Each row is a point. The points of each table are mixes of a few directions, plus a little noise. How many directions does each table use, and how many do they share? Where both have some left over, give the other angles between the two spaces (their principal angles), to ten degrees, smallest first.
In the rows, zero is written as 128.

First, 7 rows:
[[138 168]
 [139 172]
 [129 127]
 [129 132]
 [131 140]
 [109  53]
 [122 104]]
Second, 7 rows:
[[133 128]
 [ 87 131]
 [107 129]
 [137 127]
 [158 126]
 [ 77 131]
 [196 124]]
Directions: first 1, second 1, shared 0; angles 80

First (7 x 6):
[[141 149 124  81 117  89]
 [100 153 109  73 120 129]
 [ 94 118 153 164 152 151]
 [161 108 142 128 161 145]
 [122 132 122  93 143 147]
 [144 117 127 217  79  89]
 [133 120 118 141 124 145]]
Second (8 x 6):
[[108 141 113  84 132 148]
 [114 155 113  65 118 111]
 [128 104 142 170 149 160]
 [142 151 108 103  86  78]
 [141 125 134 148 119 110]
 [111 139 158  86 166 121]
 [153 107 119 195 100 126]
 [128 101 140 174 152 169]]
Directions: first 4, second 3, shared 3

First, 11 rows:
[[121 138 136  90 144 118 170  98 113 154 104]
 [155 130 141 120 105 163 133 174 130 100 138]
 [126 129 156  99 155  71 166  87  90 185  92]
 [123 152 123 111 110 155 131 147 112 100 135]
 [136 102 115 149 108 135  87 157 149 128 139]
 [ 97 124 114  96 158  99 158  62 131 183  97]
 [123 140 112 174 112 152  86 156 139  70 165]
 [156 145 165 110 122 132 158 156  96 114 124]
 [126 107 130 143 173 109 155  74 169 156 118]
 [132 117 103 146  85 165  74 183 144  96 154]
 [112 124 113 169 135 108  93 115 136 122 142]]
Second:
[[165 129 171 167 122 104 113 170  99 104 142]
 [ 78 127  71  76 136 160 148  73 166 160 109]
 [120 128 118 119 129 133 131 118 134 134 125]
 [100 127  96  99 132 146 139  97 150 146 117]
 [130 129 131 131 127 127 127 131 125 126 129]
 [169 129 175 170 122 102 112 173  97 102 145]
 [157 129 161 158 124 109 117 161 105 110 140]
 [161 129 166 162 123 106 115 166 102 107 141]
 [ 70 126  63  69 137 165 151  64 172 164 105]]
Directions: first 5, second 1, shared 1

First (10 x 18):
[[117 140 197 148  68 146 170 145 156 131 124 107 144 157 130 113 124 138]
 [128 128 128 128 128 128 128 128 128 129 128 128 128 128 128 128 128 128]
 [147 107  12  94 229  97  58 100  81 122 135 163 101  79 125 152 135 111]
 [113 144 220 156  47 153 184 150 166 133 124 101 150 167 131 109 123 142]
 [139 116  64 108 184 111  89 112 102 124 131 147 113 101 126 142 132 119]
 [117 140 196 148  69 146 169 145 155 131 124 108 144 157 130 114 124 138]
 [124 134 160 138 100 136 147 136 141 129 126 118 135 142 128 121 126 132]
 [134 121  91 117 160 118 106 119 113 125 130 139 120 113 127 136 130 122]
 [140 113  49 105 197 107  80 109  96 123 132 151 110  94 125 145 133 116]
 [123 134 162 138  98 137 149 136 142 130 126 118 136 142 129 121 126 133]]
Second (11 x 18):
[[135 163 144 137 106 128 150 126 132 113 136 129 131 129 124 120 147 114]
 [ 92 147  95 157  99 104 151  87  91  76 133 108  60 157 116  97 159  98]
 [101 178 156 181 109 132 156 149 154 115 127 125 102 128 108  95 167  96]
 [156 113 169 109 162 156 106 180 175 185 120 149 195  96 137 155 101 155]
 [148  97  91  86 127 112 117  87  85 114 134 123 132 139 144 150 106 144]
 [ 66  63  93 161 180 128  85 150 134 157  98 121  70 131 115 110 106 138]
 [146 150 156 125 121 138 137 143 147 135 134 135 157 117 130 134 133 128]
 [ 98  62 102 131 176 132  85 147 133 164 106 127 108 124 127 131  95 150]
 [179 128 128  77 114 124 132 102 106 120 144 134 174 126 148 160 114 144]
 [120 121  87 119 109 105 136  81  80  89 135 113  91 152 131 122 134 120]
 [168 184 188 125 108 148 154 157 167 139 140 143 187 107 129 135 145 121]]
Directions: first 1, second 3, shared 0; angles 50
